Rows are points. A path goes straight from each point to the next, and from the last back to the first. The post is the endless flat space through its rows: a point in 2 columns, a line in 3, a plane in 4, and so on, so that a path can go around it. How many times does the path go around the post? Going back the other way cancels.

Post, 2 rows:
[[ 24  10  -8]
 [  3 -37  -2]]
Path (26 x 3):
[[ 41  48   1]
 [ 46   5  -1]
 [ 48  -2 -48]
 [ -7 -11 -31]
 [-16 -43  -8]
 [ 12   4  16]
 [ 45 -24  10]
 [ 28 -56 -25]
 [ -1  15 -39]
 [-33  14 -12]
 [ -3 -35  34]
 [ 16 -14  46]
 [ -2 -11  14]
 [ 37   2  -2]
 [ 33 -18 -34]
 [ 20  18 -22]
 [-20 -23  -1]
 [ 41   6  32]
 [ 60  -5  -7]
 [  2 -57 -38]
 [ -1  12 -20]
 [ 23  35   1]
 [ 21 -58  26]
 [ 22 -35 -12]
 [-13 -60 -49]
 [-10 -19   0]]
Times around: 5

Post, 7 rows:
[[  4  -5  16  13  10  14   3 -43]
 [  6  -8  -3 -18   4   2  -1 -26]
 [-21  30 -19  -1 -52 -24  -2  30]
 [  3 -21  45 -17  25  11   7 -22]
 [-31 -23   6  -1  16  -6  12 -15]
 [ 22  -8  12   7  12  14   6  11]
 [-10  22  11   9  -6 -29 -19  42]]
Path, 28 rows:
[[-19  -2  22 -19 -19 -19  -9  -8]
 [-17 -16 -58  -6  -5 -12   1  47]
 [-29  -6  34  30   8 -27 -21   7]
 [ -2 -20  16   2  17 -24  -4  -3]
 [-32 -31  -9 -50  23 -44  24  26]
 [ 24 -21 -28   5  23 -15  -3  23]
 [  5 -28  60 -17  22   7   4 -51]
 [-11   1  17  12 -24  -3  38  25]
 [-15  18  20  36  31 -15   2  30]
 [  2  16  27  15   2  29   4   4]
 [-56  31  21   0 -20 -14 -13 -27]
 [ 32  -5  47  -1  -2  22 -23  24]
 [ 53 -14 -26  27 -25  18   1  41]
 [-44 -25  27 -34  13   9   6   8]
 [-21  -7  42   9  38  27 -16 -40]
 [ 42  -3   6  -3 -19   5 -17  -7]
 [  5 -21  20 -35   0 -17   4 -40]
 [ 45  39 -20  52  11  -3 -19  -8]
 [-22  30  28  33  -1  -5  -2  -8]
 [-41 -39  36 -58   2  39  20 -43]
 [ -1  -8   8  22 -16  27  13 -57]
 [ 20   8 -12   2  -2 -23 -20 -32]
 [ -3  20  23  32 -17 -35 -15  60]
 [-35 -30  10  -9 -16 -18  24  15]
 [ 43 -33 -29 -45  23 -12   4  -2]
 [ 12   3  23 -11   0  13   9 -15]
 [ 19  -3   6  22  12  37  16  20]
 [-15  31  49   3 -50   4 -14  13]]
Times around: 3

Post:
[[ 15  23   6  26   8   3  11 -13  12  12  -3  29  -3 -16]
 [ 13  11 -12 -18  12  -3 -22   8  -7  31 -15 -19  14   2]
 [-22  -4 -19  -8 -34  -3  -9 -45   0  16   3 -12  -7   0]
 [-12  22  12  28  13  11  -1   6   3   3  20 -16   6   6]
 [-22   6  -6  19  11   3   2  -3  -1 -21 -12  -5   2 -25]
 [-29   1  -9   3  15  -4 -15   8   2   1  16   9 -17 -18]
 [  9 -22 -10 -10 -26 -15  -1 -22  15  17 -15 -19  28  -5]
 [ -1 -25 -11 -12 -19 -14 -12 -21 -21  -8   7  -5  -1   6]
 [ -6  48   5   3  20   6  11   1   5   5  35  -8 -19  -2]
 [ -3   3  10   8  19   5   9 -18  34   0 -23  19   2 -11]
 [ 27  -8 -45  15  -1  10  10   7   4  43  -1 -41   8  15]
 [ 14  14 -45  12   1   4 -31   6  13  11 -13   2  -8   2]
 [-10  16   9  -9  -1   7 -22  26  -1   8 -19  -6 -15  -6]]
Path:
[[ -3   0  22  11   6  20  -4  -2  22 -18  -6  26  -5 -18]
 [-39   6 -17   3  18  24 -54   2  -4  24   8 -42 -23  23]
 [-35  -4 -11 -16  -8   4  -8  16  38  19 -28 -18 -31 -21]
 [ -5 -42 -44  33  36 -15 -30  31  11   1  13  -6  17 -30]
 [-14   6 -20   7  -8  -7 -24  12  18  51 -14 -21 -17 -30]
 [ -8 -38 -39 -16   2 -12  -2  -1  -2   9 -46 -18  -7  -6]
 [-10  -5 -26  10  -7  -6   0 -12   8   0   8   0  -1   0]
 [ 11  30 -32  16  15   2   5   0  -9  -4  25 -34  30 -11]
 [ -7  -8 -21   6  14  20 -38  16  33 -28 -45   6 -17 -34]
 [-26  37 -17   8   9   9 -21   4  22  35   7 -33  -9 -21]
 [  1  19  10 -33  11  16 -12  -7  31   9   4   2 -49  -9]
 [-13   4   6  17 -14   9   6 -33  14  51  -8 -13   5  -9]
 [-13  22  14 -10 -19   2 -26 -46  -4  -1   0  -8 -13  16]
 [  9  15 -30  31   6  19 -40 -19  12  49  37  13 -10   0]
 [ 16  34 -42  -9  17  15  -9  16  21  19 -13 -21   0 -13]
 [-60  23 -48  -8  -3  12  -8  -1  22 -17 -43 -21   3 -44]
 [ 22   1  15 -12  -6  11 -34  16  18  20 -21  20 -12   6]
 [ 15  12 -29   4  -8 -12 -16 -47 -27 -22   6   5 -17 -11]
 [-13  20 -37  17 -14  -4 -42   6  -4  28 -20 -17 -17  -7]
 [-11   0  -4  12  18   2  20  17  28  21   1 -15 -11   7]
 [ -2   8  -8 -16 -15  10  -9 -12 -12  33 -20 -43 -12   9]
 [-19   4 -16  11 -14  -3 -12 -57  14  -6  10  -1  16 -21]
 [ 42   8  -3  31 -37   0  12   2  -7  14  11   4  29  -6]
 [-34  -4  20   4   7   7  25   3  19 -21  27  -7 -17  29]
 [  1 -24 -22  10 -54 -11 -21 -19 -27 -15 -23  -4  14  23]
 [-17 -10  -1 -18  20   2  38  21  -6 -18   3 -16  -2 -26]
 [  1   1  21  25   6  22  -9  44   4  51  17 -24   9  -2]
 [ -6  -2 -43  -1 -32 -20 -11 -20   7  15   6 -21   1 -35]
 [  6  -7 -18  38  53  18   7 -11  41  -4  42 -26  19   7]]
Times around: 1
